Each point is reached from the start by the listed moves, each made 0, 1 or 2 times, or once backwards (-1), plus a little noise. Is the number of moves made odd or even? Then give how often each move was made.
(in the rows, 128 means zero)

Moves:
(1): [138 139 148]
(2): [129 160 111]
Start: [122 117 134]
Points:
[145 200 139] -> even (2, 2)
[144 138 174] -> even (2, 0)
[111  75 132] -> even (-1, -1)
[134 191 119] -> odd (1, 2)

Moves:
(1): [150 127 133 111 127 107 122 128 135]
(2): [122 161 127 103 111 148 134 137 134]
(3): [132 141 151 149 135 124 120 135 131]
(4): [141 135 118 135 127 136 153 154 120]
(5): [141 146 120 133 156 138 127 118 133]
(6): [134 122 129 124 118 146 131 124 134]
(7): [125 125 145 114 137 124 143 133 143]
(8): [140 125 132 114 142 135 121 156 130]
(9): [130 128 120 134 131 121 125 138 148]
Start: [121 119 132 135 123 130 147 120 132]
Points:
[152 148 216 137 145 143 170  93 172] -> even (1, 0, 2, 0, 1, 2, 2, -1, -1)
[193 100 140 169 131  75 191 164 185] -> odd (2, -1, 1, 2, 0, 1, 1, -1, 2)
[141 202 137  31 158 101 154  79 210] -> odd (2, 2, -1, -1, 2, -1, 2, -1, 1)
[136 166 100 132 110 100 170 146 170] -> odd (1, 1, 0, 1, 0, -1, 0, -1, 2)
[157 113  80 131  84 196 202 142  95] -> odd (0, 0, -1, 2, 0, 2, -1, 0, -1)
[159 194 197  82 108 171 148 183 200] -> even (1, 2, 2, 0, 0, 2, 1, 1, 1)

Moves:
(1): [144 129 118 135 119 132 111 126 134 112 130 124 139 123 117 134 129 140
 144 130 128 130]
(2): [132 144 136 134 113 117 134 123 126 152 116 125 133 112 142 123 127 139
 116 123 129 128]
(3): [140 123 147 130 128 122 137 122 128 123 136 135 132 140 130 131 134 125
 146 125 127 123]
(4): [114 132 110 141 119 116 128 117 129 135 124 146 137 135 122 122 129 121
 134 120 123 122]
(5): [138 135 128 139 154 135 137 132 139 118 123 133 132 134 126 146 121 140
 136 118 131 133]
(6): [121 136 113 132 110 158 130 124 127 135 126 122 136 128 138 141 131 123
 154 133 123 133]
(7): [131 111 118 125 126 118 131 134 126 141 131 131 129 129 128 131 129 133
 124 123 133 127]
(8): [136 137 122 131 116 121 124 150 137 132 133 137 139 135 125 133 134 115
 123 139 124 122]
(9): [121 123 127 133 121 131 137 131 143 127 129 125 132 123 130 131 124 134
 121 128 132 125]
(10): [132 122 130 127 136 136 109 131 134 141 132 130 130 126 128 122 117 134
 119 127 130 123]
(11): [126 141 117 123 124 118 128 127 124 133 150 124 131 130 140 145 113 130
 129 126 147 109]
(12): [137 123 126 112 138 113 122 133 139 127 131 155 111 109 117 122 133 131
 127 129 132 127]
(13): [125 126 112 115 129 123 117 116 124 135 121 128 147 129 119 141 132 115
 119 136 121 118]
(14): [127 135 131 123 126 136 121 120 135 126 129 131 127 140 132 128 144 124
 124 126 130 136]
(15): [116 121 117 131 130 109 118 131 134 126 134 135 141 129 147 135 116 142
 142 142 134 133]
(16): [116 132 140 133 114 121 132 129 116 138 122 131 111 135 130 148 128 127
 127 126 128 129]
(17): [123 122 132 134 131 123 127 130 130 126 132 124 134 125 138 139 141 122
 131 119 133 125]
(18): [122 135 125 130 133 138 124 142 125 124 127 125 127 132 124 120 131 154
 136 144 119 122]
(19): [116 134 127 121 120 111 130 129 132 137 130 109 127 125 120 129 129 120
 139 126 114 133]
(20): [131 126 120 137 137 129 129 115 135 136 133 122 128 137 119 127 138 108
 123 143 132 119]
Start: [122 105 111 126 124 130 148 126 138 125 123 145 122 139 127 142 133 131
 135 125 137 147]
Points:
[180 135 109 183  79  56 108  62 141 177 126 167 186 141  72 114 180  62
 129 135 119  66] -> even (2, 2, 2, 2, -1, -1, -1, 1, -1, 1, 0, 0, 1, -1, -1, 0, 1, 0, 0, 2)
[119 201   7 133 127 111 117 122 148 148 134 204 235 186 152 199 103 193
 211 149 125  95] -> even (0, 1, 1, 2, 2, 1, 0, 1, -1, 0, 2, 0, 2, 1, 1, -1, -1, 2, 0, -1)
[ 84  80  64 150 161 109 162 140 232 187 147 177 173 148 129 165 153 153
 184  70 126 126] -> odd (-1, 0, 1, 2, 2, 1, 2, 0, 2, 2, 0, 1, 0, 1, 0, -1, 2, 1, 2, 0)

Moves:
(1): [128 114 131 137 102 126 124 121 122 126 128 136 125 119 113 105 131 137
 130 129 131 130 122 116 120 140]
(2): [126 133 114 117 121 145 132 130 109 122 143 124 133 126 107 151 136 117
 147 128 138 128 128 117 128 127]
(3): [130 122 128 140 136 127 132 119 130 142 123 126 123 117 126 133 122 132
 135 122 131 119 130 122 141 122]
(4): [122 135 127 130 136 117 128 132 123 114 126 129 126 122 117 127 125 131
 121 127 120 138 121 133 146 132]
(5): [143 130 119 128 137 121 127 134 136 133 134 137 127 133 139 131 125 131
 135 133 130 128 115 123 127 140]
(6): [145 118 130 121 139 145 132 122 123 132 124 117 138 132 121 132 137 145
 118 122 129 138 127 122 135 114]
(7): [127 131 119 129 126 153 140 112 119 128 146 136 124 117 128 128 110 116
 128 138 109 119 117 125 125 122]
(8): [122 123 134 131 130 121 139 140 132 134 126 125 136 127 121 131 133 129
 123 126 130 112 125 134 129 129]
(9): [136 135 137 111 118 138 133 118 139 138 119 133 148 112 124 140 124 137
 129 145 129 123 136 131 121 150]
(10): [124 142 113 119 108 112 141 110 128 138 131 127 132 127 130 128 133 132
 117 123 125 135 116 149 133 129]
(11): [129 123 119 114 143 126 115 124 125 133 146 138 124 128 137 130 132 133
 125 114 116 132 147 138 117 134]
(12): [109  91 120 131 114 141 125 144 130 137 130 142 119 133 126 147 115 140
 116 125 135 137 138 135 135 125]
(13): [128 130 135 128 128 129 128 133 133 120 134 131 132 123 144 127 131 141
 137 129 131 130 127 135 128 122]
(14): [125 136 142 143 117 124 137 119 138 132 150 110 125 138 123 136 124 142
 122 148 140 135 138 136 116 132]
(15): [137 133 124 140 126 133 130 142 119 125 131 123 127 119 139 128 132 121
 123 126 120 129 129 133 126 140]
(16): [140 128 146 137 136 120 133 119 140 124 120 126 125 139 116 138 136 117
 137 142 112 147 124 136 122 124]
(17): [120 131 115 129 142 117 142 117 131 120 120 133 142 126 126 122 135 136
 124 138 128 130 145 132 124 126]
(18): [109 143 130 124 126 122 139 124 118 139 124 141 122 119 138 131 118 133
 132 118 120 130 124 116 112 127]
(19): [110 131 127 136 129 127 132 130 122 140 145 131 135 146 130 118 134 110
 138 122 132 133 127 143 136 142]
(20): [128 121 137 115 132 119 133 129 119 145 133 106 140 115 135 129 125 109
 132 148 125 139 129 129 128 124]
(21): [117 107 113 133 134 132 135 114 152 106 138 115 134 131 126 134 132 125
 135 124 118 118 131 115 137 139]
(22): [133 133 126 129 125 122 121 129 138 139 143 130 140 122 113 124 100 131
 138 114 135 148 141 116 124 114]
(23): [135 118 118 138 133 115 114 120 120 134 124 123 136 140 123 125 126 130
 135 121 125 117 132 138 122 133]
(24): [131 120 128 114 127 133 134 122 123 118 123 128 126 122 126 112 125 123
 131 122 137 133 135 134 118 132]
Start: [155 124 133 129 142 131 132 122 130 146 107 128 121 134 125 112 125 150
 137 131 131 133 116 123 120 127]
Points:
[183 199 124 144 143 150 226  84  51  91 159 128 116 119  67 178 165 182
 106 180  61 160 100 213  47 140] -> odd (0, 2, -1, 2, 0, 1, 2, 2, 0, 1, 1, 0, 1, 2, 2, 2, 1, 1, -1, -1, -1, -1, 1, 1)
[ 92  51  30 198 124 129 155  52  98 211 159 187  95 132 117  58  47 231
  85  45 141 172 193 150 111 123] -> even (1, -1, 2, 0, 0, 1, 1, -1, -1, 1, 1, 2, -1, 1, 1, -1, 2, 1, 1, -1, 0, 1, 1, 1)
[ 97 102  80  92 143 146 249  89 152 196 142  85 238  98  48 179 101 226
 169  82 247 160 201 115 149 100] -> even (-1, 2, 2, 0, 0, 2, -1, 2, 1, 1, -1, 1, 1, 1, 0, -1, 2, 1, 1, 0, 1, 2, 0, 2)
[ 29 104  62  97 122 100 248  50 110 111  91 125 158 175  93  81 243 102
 140  76 108 157 108 135 110 157] -> odd (1, 1, -1, -1, -1, 1, -1, 1, -1, 2, 0, 0, -1, -1, 0, 1, 2, 2, 2, 0, 2, -1, -1, 1)

Moves:
(1): [138 126 140 125 127 121 125 126 128 125 126 115 141 132 126 126 136 117
 130 126 141 135 134 120 127 138 126]
(2): [127 119 133 127 121 123 135 121 137 108 126 132 113 130 153 137 124 138
 130 131 129 123 129 121 129 124 135]
(3): [135 119 148 127 133 137 122 127 123 113 126 129 125 121 132 122 129 124
 137 134 131 121 128 130 123 131 121]
(4): [132 137 132 135 114 118 137 122 126 132 111 126 126 136 119 112 125 125
 148 118 121 137 122 122 124 133 128]
(5): [129 132 117 128 139 133 120 122 138 124 126 136 128 129 133 127 133 133
 128 125 130 124 126 129 130 121 122]
(6): [130 130 126 127 125 137 120 128 126 123 119 123 146 115 128 128 134 127
 128 128 124 125 121 135 132 128 114]
(7): [128 127 137 126 124 124 136 124 122 131 122 128 121 121 123 132 140 124
 127 125 138 131 130 127 124 124 121]
(8): [130 146 132 133 121 134 122 133 123 133 128 130 130 120 126 124 129 128
 124 125 137 135 122 119 124 120 140]
(9): [120 122 131 134 127 134 139 133 127 125 132 136 130 127 132 124 126 124
 122 137 141 130 136 124 125 129 130]
(10): [130 131 132 121 123 132 124 128 133 130 120 121 121 129 132 119 119 134
 120 137 123 129 133 134 115 130 129]
(11): [137 135 133 145 126 144 146 149 117 133 147 120 114 105 129 142 138 135
 120 122 128 126 134 123 141 117 121]
(12): [138 128 128 128 125 129 123 123 139 130 127 147 130 132 149 127 132 120
 122 134 129 124 122 138 117 120 130]
(13): [122 124 133 126 129 120 131 121 124 126 135 135 130 138 128 127 132 129
 137 135 133 132 131 120 125 125 125]
(14): [123 122 129 112 121 134 130 132 116 127 138 126 123 134 122 119 142 112
 121 136 128 133 132 119 118 123 136]
(15): [118 123 128 141 128 120 125 143 129 134 125 127 129 122 129 133 133 129
 131 117 125 144 126 135 131 139 120]
(16): [135 131 147 141 123 123 117 119 137 109 132 128 124 125 130 142 137 129
 125 133 137 128 129 129 150 127 131]
(17): [138 120 128 120 129 116 131 133 121 128 118 125 126 128 117 124 137 139
 119 135 135 134 132 130 125 144 130]
(18): [127 117 137 130 110 135 137 127 118 124 122 117 113 125 113 118 120 149
 115 119 129 124 121 126 118 141 108]
(19): [127 128 114 125 122 139 131 133 120 132 131 135 128 150 119 130 120 134
 140 128 140 127 138 127 131 122 136]
(20): [131 123 128 144 142 126 128 151 121 131 120 129 142 140 129 140 123 124
 120 129 117 129 137 125 132 132 128]
(21): [126 120 125 136 131 126 127 123 118 129 127 130 128 128 129 127 120 128
 131 124 127 136 131 125 133 131 125]
(22): [138 129 133 119 127 130 120 124 136 126 128 140 122 121 121 132 129 136
 132 124 122 132 130 121 136 121 127]
(23): [125 127 131 131 129 128 134 122 125 131 131 132 126 131 131 139 146 131
 136 122 124 118 141 125 133 138 128]
(24): [120 127 127 119 135 129 133 130 119 126 139 130 131 131 122 123 120 134
 127 119 125 135 128 130 136 125 126]
Start: [108 128 113 143 129 127 132 114 125 114 121 127 119 126 130 135 137 125
 137 123 124 140 132 140 134 130 125]
Points:
[132 156 124 186  89 111 127 187 112 161  61 117 101 150  69 138 148 121
 132 114 171 198 147 152 121 145 143] -> even (0, -1, 0, 1, 0, -1, 2, 1, 0, 1, 0, 0, -1, 0, 2, 1, 1, 0, 2, 1, -1, 0, -1, -1)
[ 68  72  28 201 172 226 190 230  47 148 193 147  76 169 134 157  67 184
  79  66  88 130 167 154 152 103  80] -> even (-1, 0, 0, -1, 2, -1, -1, -1, 0, 0, 2, 1, -1, 1, 1, -1, -1, 2, 2, 2, 2, -1, 0, 2)
[130 151  55 166  85 108 168  96 129 139  98 150  72 184 161 106 108 134
 180 133 163 176 145 131 117  99 177] -> odd (0, 1, -1, 2, 1, -1, 0, 0, 0, 1, 1, 1, 0, 0, 0, 0, 1, -1, 2, -1, 2, -1, -1, -1)
[142 134 129 110 127 118  87  85  94  84  39 112 125  36  31  99 132 220
  96  43 135 189  64 135 160 153  40] -> odd (0, 0, 0, 0, 2, 2, 2, 2, -1, -1, -1, -1, -1, -1, 0, 0, 2, 2, -1, 0, 1, 2, -1, 2)
[145  82 249 239 136 109 213 168  82  93 144 166  62  72  78 206 218 185
 108  67 136 153 182 117 213 178  28] -> odd (0, -1, 1, 1, 0, -1, 2, -1, 2, -1, 2, 1, 1, -1, 1, 2, 1, 2, -1, 2, -1, 2, 2, 2)
[ 67  48 209 187 131 172 158 136  28  40 168 119 159 127 116 174 204  97
  89 121 166 132 183 104 178 161  57] -> odd (1, 0, 1, -1, 0, 2, 1, 0, 2, -1, 0, 0, 1, 2, 0, 2, -1, 2, 0, 2, 1, -1, 2, 2)
[204 146 112 166  96 131 127 125 176  71 112 186  86  85 178 188 175 174
 167 104 179 165 129 145 209  85 135] -> even (1, 2, 0, 1, 1, 1, 0, 0, 0, -1, 2, 2, -1, -1, 1, 1, 2, -1, 2, -1, 0, 2, -1, 0)
[ 96  96 184 165  96  88 186 171  75 133 114  65 138 118 118 138 189 168
  82  94 112 181 165 146 106 225  48] -> even (2, 0, -1, 0, -1, 1, 0, 0, 0, 2, 1, 1, 2, 0, 2, 0, 1, 2, -1, 1, -1, -1, 2, 2)

Moves:
(1): [130 135 125 134 130 129 113 135 117 140 123 136 135 117 124 147 126 132
 126 126 116 128 114 135 126 133 121]
(2): [129 127 129 124 118 133 109 123 134 135 101 131 146 120 107 116 132 141
 145 120 110 136 122 120 130 137 129]
(3): [125 121 133 129 117 131 102 140 130 128 137 143 128 106  99 124 124 117
 139 122 133 140 131 129 147 127 140]
(4): [145 125 134 133 131 127 117 116 127 120 136 116 118  90 110 123 121 138
 168 135 120 109 121 127 139 143 131]
(5): [118 117 127 132 134 130 127 144 131 130 126 124 139 122 128 129 119 125
 130 140 118 125 130 129 127 126 134]
(6): [119 129 138 125 139 126 133 128 124 125 132 152 136 128 129 128 136 123
 116 126 119 135 139 134 139 130 132]
(7): [133 136 123 131 132 123 126 150 128 139 123 124 122 125 126 137 137 115
 134 109 128 127 120 125 133 133 119]
(8): [135 140 127 128 116 119 116 134 134 122 127 126 124 112 133 131 130 114
 123 123 118 123 113 133 145 113 129]
(9): [132 134 125 133 134 129 120 132 121 136 137 129 131 105 130 116 120 127
 141 129 112 137 124 124 123 125 132]
(10): [120 136 131 136 135 127 129 134 136 119 125 121 131 121 132 134 138 113
 110 125 132 142 117 132 125 122 127]
(11): [143 126 143 123 144 136 139 137 122 135 109 117 130 137 120 138 119 129
  96 116 135 136 127 139 151 137 146]
(12): [127 128 124 123 108 132 128 121 123 124 116 120 135 118 143 133 127 130
 133 117 136 131 125 127 128 107 102]
(13): [117 124 129 117 126 139 124 136 130 133 134 138 135 126 135 126 133 128
 131 132 130 121 115 125 122 132 124]
(14): [116 128 124 118 124 138 130 133 121 125 123 117 124 128 127 130 123 122
 131 136 130 128 136 136 131 134 136]
(15): [120 139 129 141 128 138 129 127 133 114 126 128 121 132 120 122 116 143
 137 119 127 128 132 126 139 133 123]
(16): [124 135 125 140 135 140 131 128 134 137 125 129 126 137 130 128 138 128
 130 129 126 130 132 134 131 121 136]
(17): [126 135 127 121 125 130 131 123 134 133 135 130 133 123 117 136 125 123
 142 136 117 131 120 130 133 127 117]
(18): [135 121 143 127 117 134 124 118 123 126 138 111 125 119 119 126 127 130
 158 125 117 123 132 132 121 126 150]
(19): [136 122 113 124 128 111 134 123 146 128 133 126 126 112 121 129 121 140
 143 108 130 126 120 147 124 144 133]
(20): [121 136 143 134 133 130 141 153 133 128 115 149 120 137 125 120 130 128
 108 146 122 129 136 142 120 134 128]
(21): [118 141 133 132 131 123 120 124 124 137 136 130 133 140 129 106 129 140
 130 130 129 135 129 130 135 122 124]
(22): [147 137 127 132 133 140 128 132 126 129 132 125 146 123 124 123 118 116
 128 130 149 108 120 138 121 127 140]
(23): [115 135 128 131 129 117 149 118 119 133 134 130 123 135 115 115 132 143
 121 121 131 137 133 126 148 133 147]
(24): [133 130 130 122 126 122 140 140 125 121 118 129 131 155 145 133 129 130
 123 136 140 143 130 134 141 133 137]
Start: [155 124  90 140 121  97 155 131 141 168 115 123 143 112 127 131 126 130
 136 131 141 110 135 125 117 105 108]
Points:
[116 106  96 142  99  94 145 233 249 165  38 189 172  91  64 170 166 111
 225 150  46 167 130 201 121 153 125] -> even (0, 2, 1, 0, 2, 1, 1, 0, -1, 1, -1, 0, 0, 0, 0, 2, 2, 1, 2, 2, -1, -1, -1, 2)
[181 126 124 143 186  50 225 139 177 216  60 191 150 130  56 160 133 240
 161 192  41 119 119 226 182 224 173] -> odd (2, 1, -1, 2, 1, 1, -1, 0, -1, -1, 1, -1, 0, -1, -1, 2, 2, 0, 2, 2, 0, -1, 1, 2)
[213 153 153 174 222  98 197 206 122 197  90 118 170 102 128 227 131  69
  14  49 131 120 109 210  72 130 124] -> even (2, -1, -1, -1, 0, 2, 2, -1, 0, 2, 2, 0, -1, -1, 0, -1, 0, 2, 1, 1, 0, 1, -1, -1)
